Each point is reached from the start by the listed moves, each made once or not at all, plus a little noise. Is the number of moves made odd or even? Then give how often each move was made.
In the rows, zero is written as 128.

Moves:
(1): [142 177 138 125]
(2): [140  74 164 100]
Start: [144 133 118 144]
Points:
[143 131 119 144] -> even (0, 0)
[159 182 128 142] -> odd (1, 0)
[159  79 157 118] -> odd (0, 1)
[171 129 166 113] -> even (1, 1)

Moves:
(1): [181 139 147 145 124 123  98 157 153]
(2): [138 179 126  97 126 129 154  95 137]
(3): [ 97 142 137 118 134 105  87 129 121]
(4): [121 111 148 152 146 122 134 110 154]
(5): [114 135 114 112 132 128 131 147 151]
(6): [126 162 144 165 129 117 139 144  99]
(7): [131 110 148  81 139  89 140 122 123]
(8): [140 112 102 131 159 126 113 104 126]
Start: [139 124 110 125 147 141 126 140 125]
Points:
[134  80 110  89 210  91 132 111 166] -> even (0, 0, 0, 1, 1, 0, 1, 1)
[116 222 134 118 149 106 122 126  95] -> odd (0, 1, 1, 0, 0, 1, 0, 0)
[163 150 146 196 198  94  56 143 136] -> odd (1, 0, 1, 1, 0, 1, 0, 1)
[ 92 211 137 128 170 101 130 126 146] -> odd (0, 1, 1, 1, 1, 1, 0, 0)

Moves:
(1): [138 137 123 143 128 135 126 114 126 114 124 125 140 125 121]
(2): [137 125 129 153 131 137 118 131 147 149 138 123 126 120 120]
(3): [138 160 144 110 130 137 111 127 119 127 115 137 114 144 113]
(4): [131 141 131 124 129 118 141 136 141 142 117 123 151 116 127]
(5): [126 153 123 118 117 138 120 112 129 130 137 106 137  96 150]
(6): [143 123 132 131 151 136 144 124 127 108 123  97 133 116 125]
(7): [142 115 133 122 132 124 110 126 134 127 131 135 141 131 136]
(8): [123 124 148 118 143 132 112 139  90 148 125 135 128 127 117]
(9): [139 120 114 123 119 127 123 100 115 139 114 108 120 104 108]
(10): [144 131 119 133 110 109 128 160 123 124 133  98 128 133 128]
(11): [126 130 137 140 124 126 145 106 122 129 134  99 135 133 127]
(12): [151 136 151 123 124 129 142  99 110 136 101 148 101 109 158]
(13): [127 139 124 126 103 148  94 123 114 147 112 150 125 162 158]
(14): [119 102 141 124 112 150 119 124 124 115 114 131 123 133 119]
Start: [119 126 154 114 130 132 100 116 155 117 124 127 134 120 110]
Points:
[143 121 192 105 128 193  37 111 136 159  98 104 179  97 139] -> even (0, 1, 0, 1, 1, 1, 1, 1, 0, 0, 0, 0, 1, 1)
[166 118 179  97 128 150  71 135 142  76 101  82 134 139  91] -> odd (0, 0, 1, 0, 0, 1, 1, 0, 0, 1, 0, 0, 0, 1)
[167 169 171  75  74 173   7  96  88 148  67  99 163 111 108] -> even (1, 0, 1, 1, 1, 0, 1, 1, 1, 1, 0, 0, 1, 1)
[165 121 189 130  84 149  86  75 147 129 116  70 128  82 150] -> odd (0, 1, 0, 0, 1, 0, 1, 0, 0, 1, 1, 1, 0, 1)
[155 157 161 102  82 152  63 113 159 149  96  57 138  70  80] -> odd (0, 1, 1, 1, 1, 0, 0, 0, 1, 1, 0, 0, 0, 1)
[170 182 193 104 145 168  94  71 150 128 103  95 103  65 135] -> odd (0, 1, 1, 0, 1, 1, 0, 0, 0, 0, 0, 1, 0, 0)
[168 164 200  99 102 189  29  93  83 104  95  60 158 142 126] -> even (1, 0, 1, 0, 1, 1, 1, 1, 0, 1, 1, 0, 1, 1)
[143 141 201  87 117 185  64  71  84 145  56  86 136 131  84] -> even (0, 0, 1, 1, 0, 1, 0, 1, 1, 0, 1, 0, 1, 1)

Moves:
(1): [131 135 134 144 128 129 128 135 125 135 133 129 122 127 125 135 118 131
 131 122 128 134 121 123 134 113 145]
(2): [136 117 130 127 119 134 133 112 137 124 149 133 137 142 112 112 130 106
 125 136 126 126 108 113 125 113 135]
(3): [132 135 133 125 121 141 153 137 119 134 130 137 123 117 125 113 128 125
 125 155 127 139 112 128 134 121 134]
(4): [114 148 124 112 133 137 119 130 143 129 132 116 101 139 140 128 124 137
 132 116 132 151 138 125 127 134 130]
(5): [131 115 103 123 122 161 134 137 124 129 137 106 138 139 139 141 130 145
 133 144 134 132 137 136 135 135 125]
(6): [143 142 124 135 139 135 147 131 125 125 133 133 122 130 130 129 130 106
 114 143 125 138 135 132 124 124 121]
(7): [124 115 119 133 128 124 123 128 122 123 116 132 128 112 131 131 144 137
 118 134 144 125 123 133 111 128 144]
(8): [117 114 129 124 131 135 114 135 144 121 134 128 132 138 122 128 137 130
 129 124 112 115 136 129 115 147 151]
(9): [128 143 133 139 133 130 151 129 140 132 127 132 135 145 137  93 125 139
 131 119 126 116 128 118 132 127 125]
(10): [135 130 140 125 131 135 109 140 153 130  98 134 134 118 144 133 145 118
 129 148 122 112 135 145 143 126 136]
(11): [131 131 131 133 134 122 133 132 118 115 136 118 126 137 143 128 109 128
 114 140 114 130 135 134 136 110 119]
(12): [130 120 135 134 132 115 116 126 118 140 134 134 132 126 140 124 125 129
 129 147 130 126 132 139 131 129 122]
(13): [118 131 142 122 145 133 117 123 133 131 130 131 143 130 129 124 126 144
 128 119 115 135 139 126 137 131 122]
(14): [126 131 112 139 140 134 118 121 129 140 118 116 127 133 124 130 137 105
 129 124 132 117 133 127 119 122 117]
(15): [119 136 124 128 112 108 123 127 128 106 144 122 135 134 135 128 132 123
 128 133 139 130 122 118 122 116 128]
(16): [113 127 116 139 140 132 140 132 128 123 112 117 135 138 136 120 109 123
 118 114 122 127 119 122 140 138 124]
(17): [143 137 141 126 114 133 122 140 137 113 141 137 116 120 145 129 138 122
 129 139 133 111 124 137 117 138 127]
(18): [130 126 134 131 134 131 126 138 141 122 124 115 117 153 125 112 114 103
 126 127 122 124 137 122 122 129 112]
(19): [135 128 125 141 134 135 133 125 124 125 130 117 131 135 134 135 133 125
 132 135 116 131 127 117 124 123 132]
(20): [143 133 122 113 128 140 138 134 123 140 135 124 131 137 122 136 121 139
 135 116 147 131 121 127 117 117 132]
(21): [111 127 132 106 127 127 133 136 145 111 113 130 123 136 135 139 141 129
 122 134 140 122 122 138 132 121 122]
(22): [120 129 139 133 114 126 132 124 141 124 125 106 125 120 133 125 118 113
 128 123 117 129 120 133 139 134 115]
(23): [134 131 118 131 141 135 128 141 137 143 137 116 113 121 125 111 129 135
 135 132 139 126 137 126 134 163 122]
(24): [130 112 119 128 143 136 130 130 130 128 141 128 127 134 120 116 114 125
 141 144 128 130 140 132 122 141 124]
Start: [124 131 130 117 119 139 137 133 120 154 118 121 131 137 108 124 134 133
 115 131 125 126 142 139 137 123 139]
Points:
[127 139 118 144 155 203 190 147 172 154 141  57 145 203 122  38  93  94
  99 135 101 126 149 114 174 163  89] -> odd (0, 1, 0, 0, 1, 1, 0, 0, 1, 0, 0, 0, 1, 0, 0, 1, 0, 1, 0, 0, 0, 1, 1, 0)
[109 101 100 146 156 197 147 133 168 146 165  37 183 249 122  56  96  89
 133 143 103 103 148 105 126 132 113] -> even (0, 1, 0, 0, 1, 0, 0, 1, 1, 0, 0, 1, 1, 1, 1, 1, 0, 1, 1, 1, 0, 1, 0, 1)
[ 85 156 108 103 116 180 156 161 185 147 142  59 100 182 106  95 124  91
 116 122 151 136  95 114 141 123 160] -> even (1, 1, 1, 1, 0, 0, 0, 1, 0, 0, 0, 0, 0, 1, 1, 1, 0, 0, 0, 1, 1, 1, 1, 0)
[179 130 107 137 154 229 186 170 173 202 142  69 127 187 120  34 118  57
 132 225 139 107 151 152 150 139  95] -> odd (0, 1, 1, 0, 1, 1, 0, 0, 1, 1, 0, 1, 0, 1, 0, 0, 0, 1, 0, 1, 0, 1, 1, 1)

Moves:
(1): [125 135 121 138 110 151 105 116 114 125 140 138 132 131 110 135 117 138
  94 122 129 116 138 127 117]
(2): [127 128 143 127 141 140 125 110 136 126 129 127 135 123 130 137 120 131
 148 146 132 124 111 134 111]
(3): [130 134 132 131 141 125 130 107 129 131 127 142 121 124 128 121 143 129
 148 137 128 146 116 127 119]
(4): [134 113 113 152 129 144 145 115 123 117 109 119  97 131 135 114 128 135
 143 125 105 114 125 116 125]
(5): [116 129 122 148 127 121 139 125 125 147 142 113 120 117 117 128 137 131
 118 112 128 129 145 135 126]
(6): [121 143  90 148 106 126 105 122 114 153 140 135 108 133 145 114 117 142
 142 141 118 117 121 141 103]
(7): [114 112 142 128 153 125 121 114 128 100 122 134 117 126 122 132 125 121
 118 134 135 128 134 138 149]
(8): [131 132 142 128 117 126 142 128 132 125 147 125 123 123 124 131 130 147
 125 139 125 144 124 127 118]
(9): [148 126 144 124 119 123 114 142 127 128 116 129 132 124 119 130 112 127
 123 136 133 119 133 120 114]
(10): [143 137 147 139 141 124 132 107 118 139 134 137 133 148 111 125 143 105
 119 142 116 110 142 120 143]
(11): [144 141 129 132 116 124 120 133 137 140 128 144 122 137 123 144 118 134
 119 136 115 102 114 120 137]
(12): [125 145 131 127 128 115 135 120 111 136 106 117 110 111 148 135 128 126
 139 129 135 140 101 111 116]
(13): [111 129 118 135 117 126 136 125 118 135 131 139 120 130 149 120 138 111
 132 126 132 126 118 123 133]
(14): [129 125 138 129 113 129 125 141 127 122 144 126 120 129 144 140 120 140
 131 119 134 132 128 119 134]
(15): [138 124 136 131 136 127 128 139 142 100 116 138 129 138 121 118 107 133
 129 128 134 124 126 147 135]
(16): [117 131 119 131 132 125 138 141 137 132 133 126 122 143 123 128 123 129
 140 125 134 125 124 124 137]
(17): [128 132 141 139 119 119 120 131 129 130 142 134 135 132 112 137 128 132
 149 130 123 140 122 132 139]
(18): [116 127 138 129 126 107 119 119 139 155 122 124 141 136 111 111 112 125
 106 120 132 141 130 126 108]
(19): [119 139 137 148 122 138 131 136 135 138 150 148 117 132 112 117 117 151
 131 127 103 130 140 128 123]
(20): [113 116 138 121 134 123 134 112 129 120 138 142 148 118 136 141 118 134
 126 115 124 119 133 105 109]
(21): [138 118 128 128 143 133 137 133 128 114 125 124 118 131 128 124 132 123
 131 123 120 131 116 122 113]
(22): [138 124 133 139 136 132 123 131 117 108 135 127 137 115 134 126 127 125
 129 134 128 146 130 119 138]
(23): [131 142 133 109 120 139 137 115 153 135 122 133 128 120 144 150 122 137
 112 127 120 140 141 138 110]
(24): [133 124 140 135 135 133 126 147 130 109 118 124 128 128 128 127 143 127
 111 133 128 148 133 139 141]
Start: [129 131 122 139  95 129 137 130 128 125 140 120 104 123 112 120 127 131
 124 136 145 127 127 128 119]
Points:
[132 172 146 223  95  98 150  44 125 193 143 151  55 117 128 129  96 130
 169 162  96 121  73  65  22] -> odd (0, 1, 1, 1, 1, 1, 0, 0, 1, 1, 1, 1, 1, 0, 0, 1, 1, 1, 0, 1, 1, 1, 1, 0)
[126 158 165 211  72 138  71 124  99 119 156 162  49 116 122 123  61 161
  82 171 131 136  84 104  64] -> even (1, 1, 0, 0, 0, 1, 1, 0, 1, 0, 1, 1, 1, 1, 0, 0, 0, 1, 1, 0, 1, 1, 0, 1)
[ 78 155 125 244  54 146 147 113 128 115 173 140   7 115 132 100  67 199
  78 127 121 181 141 139  83] -> even (1, 0, 0, 1, 1, 1, 1, 1, 0, 0, 0, 1, 1, 1, 1, 1, 0, 1, 1, 0, 0, 1, 1, 1)
[143 116 157 204  71 116 128 159 139  87 131 139  84 148 119 108  96 143
 121 135 127 151 102 116 157] -> odd (0, 0, 0, 1, 0, 0, 0, 0, 0, 0, 1, 0, 1, 1, 1, 0, 1, 1, 0, 0, 0, 1, 0, 1)

Moves:
(1): [122 130 140 113 120 120  99 106 114 130 137 132 136 131 113 133 128 129
 134 119 156 124 118 135 123]
(2): [124 124 116 135 111 129 118 128 134 121 140 122 132 115 118 140 150 118
 115 150 129 146 143 129 105]
(3): [137 120 130 151 104 108 125 142 106 134 131 119 123 128 134 125 127 136
 132  93 103 119 160 124 110]
(4): [110 168 129 115 166 125 135 162 127 110 125 124 118 116 136 115 138 144
 129 136 119 131 133 154 133]
(5): [132 117 121 139 128 118 148 148 126 128 122 127 133 112 141 116 127 126
 129 135 143 126 120 137 122]
(6): [149 132 145 128 134 142 129 111 150 132 124 115 151 138 146  94 109 100
 132 108 151 141 150 123 146]
(7): [126 126 138 138 117 154 125 145 108 133 145 141 134 133 127 111 142 125
 137 130 128 127 105 168 128]
(8): [123 154 126 127 141 146 119 132 119 112 128 150 126 132 136 139 148 141
 127 126 114 134 139 129 119]
(9): [134 132 131 120 142 149 132 107 109  95 130 106 128 128 140 120 146 139
 118 130 127 134 153 128 160]
(10): [145 138 128 130 117 143 124 131 136 107 130 112 139 126 144 122 135 131
 119 111 132 141 114 122 147]
(11): [115 120 135 122 164 121 159 143 115 143 123 133 129 125 115 142 124 126
 125 113 117 131 119 142 125]
(12): [109 123 127 120 128 140 125 125  95 131 142 125 131 117 127 124 151 128
  80 119 137 125 151 113 132]
(13): [145 112 135 131 142 114 124 118 110 129 113 141 143 128 120 143  95 131
 142 154 124 124 102 115 125]
(14): [108 142 126 107 109 141 112 118 127 117 132 147 123 137 101 103 133 122
 163 160 137 148 118 123 101]
(15): [120 127 111 123 146 115 125 139 118 143 123 147 132 124 118 121 124 153
 124 137 107 120 130 116 145]
(16): [110 113 106 116 139 114 133 148 139 118  85 106 143 110 167 142 139 128
 111 143 126 124 118 127 122]
(17): [115 115 150 137 122 107 129 126 127 142 121 143 123 131 141 135 137 137
 128 121 132 122 120 120 135]
(18): [101 113 142 141 118 116 117 135 132 120 120 134 134 103 142 137 127 138
 122 124 132 112 131 135 131]
(19): [118 133 154 143 130 126 138 146 147 126 127 107 113 121 141 117 120 177
 145  94 133 118 119 150 131]
(20): [139 112 141 118 139 125 125 124 131 117 144 122 123 125 155 141 131 120
 129 134 110 116 159 127 138]
(21): [132 118 150 132 119 135 154 146 120 127 113 124 128 112 132 147 135 140
 127 141 118 110 154 118 137]
(22): [130 138 120 127 136 123 128 117 128 130 124 139 129 118 131 127 113 134
 139 142 117 116 115 139 122]
(23): [126 113 123 115 104 130 115 120 131 131 118 144 135 137 128  96 127 123
 115 135 141 154 122 145 144]
(24): [132 126 119 122 153 123 127 119 118 117 131 133 139 136 110 106 129 130
 117 126 120 123 137 141 108]
Start: [134 128 104 127 143 162 127 119 143 137 150 136 129 106 151 111 128 135
 141 126 132 146 126 114 134]
Points:
[104 106 120  90 152 201 152 153  69  89 114 160 143  84 209 101 187 161
 160 162  63 155 178 176 130] -> odd (0, 0, 1, 0, 0, 0, 1, 1, 1, 0, 1, 0, 0, 1, 0, 1, 0, 0, 0, 1, 1, 1, 1, 0)
[ 78  46 135  92 166 150 163 141  65  75  63 149 193  42 194  76 169 170
  72 172 150 157 122 118 158] -> odd (0, 0, 0, 0, 1, 0, 0, 0, 1, 1, 1, 1, 1, 1, 0, 1, 1, 1, 0, 0, 1, 0, 1, 1)
[ 77 140 136 115 200 153 128 156 107  58 121 138 140  44 129  79 146 249
 161 195  97 135 166 146 129] -> even (0, 1, 0, 1, 0, 0, 0, 0, 1, 0, 0, 0, 1, 1, 1, 0, 0, 1, 1, 0, 1, 0, 0, 1)
[122 121 138 114 193 136 138 210  87 118 167 140 146  81 173  21 144 220
 139  52 109 141 126 238 154] -> even (1, 0, 1, 1, 1, 0, 1, 0, 0, 1, 1, 0, 0, 0, 1, 0, 0, 0, 1, 1, 0, 0, 1, 1)
[ 54  74 139 131  86 168 120 181  90 109 114 137 149  60 182  39 176 200
 111 111 126 123 163 176  93] -> even (0, 0, 1, 0, 0, 0, 1, 0, 0, 0, 0, 1, 0, 1, 0, 1, 0, 1, 1, 0, 1, 0, 1, 1)
[123  57 148 122 218  80 134 150 105 145  87 161 184  86 223  70 100 200
 137  71 117 129 150 154 134] -> even (1, 0, 1, 0, 1, 1, 0, 1, 0, 0, 1, 0, 1, 0, 1, 1, 1, 0, 1, 1, 0, 0, 1, 1)
[145 107 123  93 174 159 110 115  92 118 135 193 171  68 154 157 132 174
 128 180  88 153 134 123 157] -> odd (1, 1, 0, 0, 0, 0, 0, 1, 0, 1, 1, 0, 1, 0, 1, 0, 0, 0, 0, 1, 1, 1, 1, 0)
[ 96 213 190 109 208 238 148 159 127  72 151 134 133 110 197  34 177 196
 184  72 141 194 116 195 175] -> even (0, 0, 0, 1, 0, 1, 1, 1, 1, 1, 1, 0, 0, 1, 0, 0, 1, 0, 1, 0, 0, 0, 0, 0)
[107 103 131  89 181 184 109 130  26  58 136 148 179  73 203  42 169 203
 125 114 123 154 117 202 115] -> odd (1, 0, 1, 0, 1, 0, 1, 1, 1, 1, 1, 1, 1, 1, 0, 1, 0, 0, 1, 1, 0, 1, 1, 1)

Moves:
(1): [129 139 112 131 129 141 142 129 117 117 134 127 107 140 118 158 130 119
 117 124 134 113 116 129 126 129]
(2): [141 133 129 124 122 130 149 133 140 107 142 159 150 124 140 112 138 123
 136 145 130 140 121 135 139 158]
(3): [147 118 116 147 120 129 120 133 121 146 132 134 131 129 144 119 112 133
  94 109 124 119 119 118 131 147]
(4): [128 131 139 144 135 138 147 120 124 116 117 129 124 134 125 107 131 135
 128 120 142 108 138 126 122 145]
(5): [111 109 121 114 137 123 123 130 123 128 126 119 133 123 115 118 120 136
 117 153 103 121 132 120 155 155]
(6): [127 137 130 154 118 134 143 147 133 134 141 141 111 124 124 124 126 111
 132 121 136 135 156 113 125 151]
(7): [127  99 127 137 127 138 116 114 126 109 150 116 137 134 117 125 159 115
 111 113 132 131 142 133 125 117]
(8): [133 121 124 138 112 125 124 126 143 126 125 126 127 150 129 134 131 124
 124 134 123 118 131 121 129 131]
(9): [136 153 118 125 110 136 100 123 152 113 105 120 135 140 122 115 123 123
 143 131 100 160 109 131 152  95]
(10): [143 122 124 127 122 116 136 126 129 119 140 109 137 107 126 114 146 143
 130 132 124 133 111  88 139 115]
(11): [125 138 126 127 126 136 119 135 118 134 112 107 143 139 132 131 142 123
 132 117 122 118 126 123 125 130]
(12): [134 120 129 135 120 113 127 129 133 124 110 131 126 115 123 142 127 131
 135 127 102 130 128 135 116 126]
(13): [135 129 129 131 130 136 112 125 137 126 115 123 122 126 125 133 137 128
 119 123 130 118 128 124 132 136]
(14): [145 101 131 140 131 135 108 130 121 137 134 155 145 117 134 105 137 125
 134 150 125 134 116 132 135 131]
(15): [137 139 110 136 131 117 130 127 116 111 140 137 144 136 121 146 122 128
 125 141 132 128 134 124 135 120]
(16): [102 129 140 146 127 109 116 129 117 130 129 119 125 126 113 140 154 138
 131 127 120 127 130 136 149 124]
(17): [114 127 124 118 129 125 107 124 130 122 114 117 133 148 117 151 127 125
 140 110 108 141 107 122 114 121]
(18): [128 138 153 132 144 144 148 148 124 121 143 153 118 132 155 128  97 115
 127 127 145 126 134 137 114 142]
(19): [136 112 114 142 121 150 122 139 136 129 129 138 132 114 120 126 134 158
 114 151 131 106 118 119 127 114]
(20): [109 122 121 113 131 127 137 107 131 126 129 140 128 122 149 136 114 126
 152 129 123 136 125 119 140 130]
(21): [152 115 128 132 131 126 136 135 142 124 109 117 136 129 108 139 132 144
 136 111 121 111 127 134 143 108]
(22): [129 151 116 136 155 125 128 129 118 141 117 133 117 121 138 125 148 137
 127 133 123 147 118 126 138 124]
(23): [146 124 131 140 138 159 135 102 124 168 138 120 140 108 127 110 145 127
  86 142 125 126 122 113 134 146]
(24): [137 137 138 128 139 132 115 116 108 113 131 130 111 143 133 149 127 143
 141 134 129 136 141 137 135 145]
Start: [138 123 130 113 126 115 118 142 127 167 112 114 122 140 127 140 130 116
 117 130 124 138 132 111 114 118]
Points:
[100 121 108  96 111  96  46  95 113  73  92 102 181 182  97 198 172 123
 171 152  18 194 119 120 191 128] -> odd (0, 1, 0, 0, 1, 0, 1, 0, 1, 0, 1, 1, 0, 0, 1, 1, 1, 0, 0, 1, 0, 0, 0, 1)
[158  76  88 130 119 141   7 131 113 107  84 101 181 173  80 168 167 141
 129 182  26 162 106 110 149  94] -> even (0, 0, 0, 0, 1, 0, 1, 0, 1, 0, 1, 1, 0, 1, 1, 0, 1, 0, 1, 0, 0, 0, 0, 1)
[167  91 115 204 174 221 102 135  69 179 170 183 127 117 167 133 206 123
  39 178 109 127 124  81 188 247] -> even (1, 1, 1, 0, 1, 1, 1, 0, 0, 0, 1, 0, 1, 1, 0, 1, 0, 1, 1, 1, 0, 1, 1, 1)
[190 148 122 160 120 153  99  94 119 142  86 105 156 179 165 162 110 128
 108 120  61 156  90  42 135 146] -> odd (0, 0, 1, 1, 0, 0, 0, 1, 1, 1, 1, 1, 0, 0, 1, 0, 1, 1, 0, 1, 0, 0, 1, 1)
[161  82 131 197 141 152  71 131  80 136 147  98 135 160  89 205 211  97
  71 160  71 124 139  51 149 185] -> even (1, 0, 0, 0, 1, 1, 1, 1, 0, 1, 1, 1, 1, 1, 1, 1, 1, 1, 0, 0, 0, 0, 1, 1)
[151 183  94 169 148 127  84 106  72  89 108  59 128 184  92 165 232 137
 125 121 102 158 120  90 178  77] -> even (1, 0, 0, 1, 0, 0, 1, 0, 1, 1, 1, 0, 0, 0, 1, 1, 0, 0, 0, 0, 0, 1, 0, 1)
[216  59 109 206 131 188  92 128 124 159 116  89 187 118  64 116 230 145
  68 127 120  85 126  28 130 118] -> even (0, 0, 0, 1, 0, 1, 1, 0, 0, 1, 1, 0, 1, 1, 1, 0, 1, 0, 1, 0, 1, 0, 1, 0)
[162 119  71 127 136 153  24 125 149 161  24  80 133 187 125 182 134 180
 120 127  23 135  74  69 201 119] -> even (0, 0, 1, 0, 1, 0, 0, 1, 1, 0, 1, 0, 1, 0, 0, 0, 1, 0, 1, 1, 1, 1, 0, 1)
[188 109  90 130 105 198 116  78 134 113 153 117 147 118 131 130 194 138
  91 183  99 169  86  64 174 113] -> odd (1, 1, 0, 0, 0, 0, 1, 0, 1, 1, 0, 0, 0, 0, 0, 0, 0, 0, 1, 1, 0, 0, 1, 1)
[185 151 125 190 142 173  54 146 125 197  56  98 137 182 127 167 161 172
  75 124  55 136  77  89 169 110] -> even (0, 0, 1, 0, 0, 0, 0, 1, 1, 0, 1, 0, 0, 0, 0, 1, 1, 1, 1, 0, 1, 1, 1, 1)
[148 122 156 212 162 160 117 185 112 174 114 185  91 110 134 105 166 139
 106 160 153 116 142  99 133 165] -> even (0, 0, 0, 1, 0, 1, 0, 0, 0, 0, 0, 0, 1, 1, 0, 1, 0, 1, 1, 0, 0, 1, 0, 0)
